Each row is a point. Any point is a mix of the corners, with weights that add up to 1. It lies inside the corners' shape when no weight is negative. Is each point inside? If not, which corners have a negative weight?

Corners:
(1): [17 28]
(2): [-23  57]
(3): [ 15 -80]
Points:
[15  1] -> inside
[-19  48] -> inside
[ 15 -18] -> inside
[-10 -11] -> outside (1)
[-11  29] -> inside
[  33 -118] -> outside (2)

Corners:
(1): [ 76 -13 -37 -31]
(2): [-19 -47   4 -36]
(3): [ 73 -32  21   2]
(4): [-27  69 -35 -27]
(5): [ 14  27 -98  99]
Points:
[ 28  19 -32 -22] -> inside
[ 43  41 -56  11] -> outside (2)
[ 46   2 -53  18] -> inside
[ 12  11 -73 -13] -> outside (3)
[  5  14 -39 -18] -> outside (3)

Corners:
(1): [-40 -34  -6  -9  37 -24  42  24  -3]
(2): [ 67  11  -1  13 -43   7  -1 -47  -4]
(3): [-64 -65  40  26 -66  22  18  32 -24]
(4): [ 18   1 -24 -45  -6  19   8  23  -1]
(5): [-31  30   5 -25  39   7  16   1 -37]
(6): [ -51   57  -94   54   41 -121  -69   -9   25]
(7): [-10 -24  18  -3  31  13   0  49 -55]
(8): [-79 -66 -24   6  27   8  -5   4  -7]
(9): [ 27  13   6  15  -6  27 -24   8  65]
(10): [-18  -5   0 -51  33 -59 -19 -21 -48]
Points:
[ 15  -4   2   3  -2   3  -3   1 -18] -> inside
[ 2  0  1  1  1  6 -5 -1  0] -> inside
[ 47 -14   7 -26   2  31   5   5  -7] -> outside (3, 5, 6)
[ -7  -1 -22  -3  24 -21  -2  -1  -5] -> outside (3)
[-47 -45  24  16 -36  11  11  26 -21] -> inside
[-28   5 -21   2  11 -39 -21   1 -35] -> outside (1, 9)

Corners:
(1): [ -4  45  -7  89  89   4   2 -99  56 -16  -2 -20]
(2): [   9  -41   -8  -19   49   10 -110  -18  -53    0   25  -31]
(3): [  -7   35 -103  -19   11  -19   61  -53   -1  -25  -44   11]
(4): [-30  59  -3  10  71 -12 -26   2  93  10 -23 -27]
(5): [-16  97 -20  98  44  -7 -13 -70 -15  53 -73  29]
(6): [  -4  -42   -5   53  -34  -34  -45   40  -73 -104  -27   36]
(7): [-66  33 -53  33  29 -50 -35 -66  64   1  10  38]
(8): [-44  14  23 -49 103 -53 -27 -71  -3  -4   1 -11]
(9): [ -9  10 -64  73  89 -65  34 -44   6  64 -22  23]
(10): [-36 -45  23  -9 -48  95 -10  85 -97 -76  48  31]
(11): [ 32 -29 -16 -34 -12  42 -46  57 -66 -92  41 120]
(12): [ 53 -10  52 -19  35 -42 -58 -47   0  51 -12 -28]
(13): [-54 -36 -46  46  48  20  11 -39  -2 -51 -68  56]
Points:
[-23   6 -35  36  26   7  -9  -9 -10 -24 -15  32] -> outside (8, 12)
[ -7   2 -12   2  29   3 -30   2 -12 -34   5  36] -> inside
[-20   4 -11  -1  35  -7 -20  -5 -12  -9  -7  17] -> outside (1)
[  5   6  -6  20  31   4 -20  -7 -23 -21 -13  25] -> outside (7)
[  0  -5 -13  15  24  -8 -34  -1 -41 -15 -24  13] -> outside (1, 7)
[-18  39 -29  34  55 -20 -21 -56  19  18 -26  18] -> outside (6, 10)
